Each row of a before or after table is a point. One or more steps were done to the points. Then noise was added and the rows were shuffled. The steps act on how far a point lies along the listed directions, d1 being the first. Name the steps. A step turns or swaps two directions, mirrors them in a line or flattens them onto one, adds a multiple of one to another, or multiplies one. Angles are multiples of 10 degrees, from the lower direction toward the higher: turns from -170 to 170, lines from 10 to 170 but not 90. Use the fewest steps. Two steps may share a direction if one is a turn and the other turns, adds or multiplies; they go together, in the order done. Otherwise the lowest direction goes first.
In the rows, 100 means zero.

Directions:
(1): 156, 75, 84
(2): 121, 158, 84
(3): 120, 109, 159
Before (12 x 3):
117, 78, 140
77, 165, 91
48, 113, 47
72, 143, 40
147, 79, 143
177, 109, 129
108, 124, 151
102, 60, 72
70, 161, 53
126, 79, 93
131, 59, 107
152, 60, 123
After (12 x 3):
138, 70, 104
117, 80, 144
149, 82, 70
93, 128, 52
170, 110, 138
73, 98, 141
46, 143, 81
102, 103, 131
56, 151, 62
35, 131, 77
135, 80, 148
158, 71, 135
Steps: swap d1 and d3; multiply d2 by 0.7

Directions:
(1): 108, 182, 81, 97, 128, 80, 142, 74
(2): 69, 103, 43, 69, 125, 57, 50, 125
(3): 151, 57, 53, 127, 118, 74, 143, 120
Before, 9 rows:
76, 129, 98, 91, 100, 94, 62, 100
79, 100, 115, 99, 75, 118, 64, 98
96, 121, 86, 96, 108, 89, 105, 102
75, 94, 114, 99, 97, 107, 59, 110
118, 58, 126, 112, 76, 127, 107, 110
101, 145, 123, 83, 91, 112, 106, 72
129, 112, 100, 110, 108, 114, 128, 101
88, 74, 81, 80, 107, 81, 65, 122
112, 69, 102, 141, 95, 113, 129, 109
After:
88, 154, 137, 107, 98, 121, 104, 77
123, 99, 137, 113, 91, 121, 132, 86
118, 198, 63, 93, 136, 70, 153, 83
115, 83, 66, 96, 117, 90, 92, 126
66, 97, 116, 60, 83, 106, 35, 104
83, 94, 150, 105, 66, 134, 57, 96
108, 136, 43, 126, 136, 64, 147, 103
95, 60, 112, 103, 78, 113, 80, 118
80, 170, 125, 95, 84, 118, 93, 74
Steps: turn d1 and d2 by 150 degrees; multiply d1 by 2; multiply d3 by 1.6

Directions:
(1): 119, 143, 58, 69, 144, 77, 109, 102, 150, 167, 135, 122
(2): 91, 107, 64, 91, 86, 60, 127, 13, 81, 76, 137, 53
(3): 59, 96, 187, 81, 110, 82, 57, 88, 122, 126, 141, 63
Before, 9 rows:
93, 95, 127, 98, 113, 82, 92, 86, 91, 96, 132, 81
100, 132, 123, 75, 154, 106, 67, 194, 186, 195, 123, 148
89, 91, 130, 101, 108, 78, 80, 71, 93, 105, 126, 83
94, 113, 92, 112, 99, 106, 114, 127, 102, 92, 89, 116
97, 114, 98, 77, 140, 77, 83, 96, 128, 151, 117, 100
107, 113, 104, 102, 108, 107, 106, 125, 113, 104, 102, 100
107, 101, 101, 93, 101, 113, 86, 113, 103, 102, 83, 112
92, 99, 97, 102, 108, 75, 93, 78, 110, 90, 97, 94
90, 106, 132, 93, 102, 115, 97, 115, 124, 123, 99, 92
After:
81, 107, 129, 96, 94, 105, 100, 84, 116, 106, 111, 68
86, 107, 92, 80, 128, 63, 96, 59, 110, 127, 127, 74
97, 99, 117, 87, 103, 109, 76, 106, 109, 110, 94, 102
47, 125, 165, 62, 130, 49, 61, 77, 163, 165, 191, 50
102, 88, 99, 108, 102, 87, 109, 79, 74, 74, 115, 87
86, 116, 112, 108, 105, 99, 102, 131, 115, 107, 100, 111
95, 115, 114, 99, 110, 96, 99, 113, 113, 107, 114, 85
104, 87, 95, 114, 91, 80, 101, 61, 71, 75, 108, 88
101, 98, 85, 107, 106, 83, 100, 81, 105, 83, 85, 102
Steps: turn d1 and d3 by 30 degrees; turn d2 and d3 by -60 degrees

Directions:
(1): 107, 121, 119, 5, 144, 130, 86, 71, 61, 104, 133, 148, 117, 102, 64, 97, 83, 113, 56, 106, 106, 64, 95, 87
(2): 132, 121, 158, 91, 135, 66, 99, 14, 159, 70, 65, 79, 79, 121, 104, 83, 132, 100, 92, 121, 89, 108, 95, 124
(3): 117, 181, 108, 119, 100, 80, 67, 107, 76, 100, 100, 82, 100, 49, 86, 120, 107, 164, 141, 107, 166, 80, 92, 127
(4): 105, 121, 156, 83, 93, 92, 93, 98, 70, 100, 78, 75, 141, 56, 122, 155, 57, 28, 90, 91, 98, 142, 145, 112
(5): 67, 160, 120, 126, 94, 74, 106, 103, 91, 77, 145, 142, 143, 108, 150, 49, 129, 42, 112, 106, 104, 80, 66, 78
(6): 152, 79, 62, 75, 87, 57, 130, 90, 76, 152, 64, 153, 136, 76, 114, 76, 116, 99, 117, 157, 104, 135, 88, 130
Before (8 x 24):
89, 79, 84, 128, 83, 119, 82, 120, 119, 94, 81, 57, 71, 99, 100, 127, 88, 108, 102, 76, 106, 107, 122, 99
111, 153, 119, 92, 105, 92, 94, 77, 106, 94, 96, 108, 109, 87, 96, 88, 116, 123, 115, 107, 120, 97, 79, 112
106, 108, 110, 118, 115, 91, 92, 82, 128, 90, 106, 99, 92, 105, 98, 68, 117, 110, 99, 101, 106, 93, 93, 97
80, 78, 106, 105, 91, 128, 90, 139, 90, 88, 112, 76, 94, 107, 95, 119, 70, 76, 93, 61, 97, 97, 125, 96
108, 133, 132, 91, 106, 80, 88, 81, 99, 84, 106, 77, 93, 89, 104, 100, 102, 107, 110, 99, 118, 107, 113, 107
108, 95, 98, 75, 126, 118, 95, 81, 115, 102, 108, 104, 74, 112, 75, 90, 109, 133, 88, 107, 106, 85, 94, 103
110, 114, 103, 81, 100, 94, 101, 106, 77, 118, 97, 121, 113, 77, 121, 111, 105, 85, 98, 110, 113, 114, 107, 97
64, 100, 78, 119, 83, 125, 99, 138, 93, 91, 105, 70, 79, 93, 90, 119, 81, 117, 100, 73, 102, 95, 112, 84
After:
131, 146, 159, 89, 120, 60, 88, 39, 124, 73, 82, 62, 83, 92, 105, 96, 119, 111, 111, 113, 120, 115, 113, 124
64, 69, 77, 98, 71, 147, 93, 189, 43, 111, 136, 101, 119, 91, 98, 127, 48, 61, 93, 53, 102, 95, 130, 81
37, 102, 49, 112, 64, 148, 97, 195, 37, 111, 138, 97, 109, 73, 92, 132, 55, 102, 99, 58, 111, 84, 116, 62
122, 119, 143, 117, 133, 76, 88, 38, 161, 73, 88, 80, 79, 114, 98, 63, 130, 112, 95, 108, 101, 97, 93, 109
133, 163, 143, 100, 117, 72, 91, 37, 142, 80, 69, 83, 88, 91, 93, 89, 134, 138, 121, 117, 121, 104, 81, 133
78, 101, 89, 102, 89, 127, 78, 131, 84, 99, 111, 92, 101, 92, 102, 120, 78, 87, 91, 74, 111, 91, 113, 85
108, 100, 81, 93, 89, 97, 102, 123, 72, 129, 96, 120, 109, 73, 118, 113, 104, 96, 106, 110, 116, 116, 107, 96
115, 99, 120, 76, 136, 112, 93, 56, 139, 89, 96, 86, 63, 117, 76, 92, 117, 134, 86, 108, 102, 90, 99, 111
Steps: flatten d1 and d5 onto the line at 130 degrees; multiply d2 by 3; multiply d3 by 1.3; turn d4 and d6 by 20 degrees
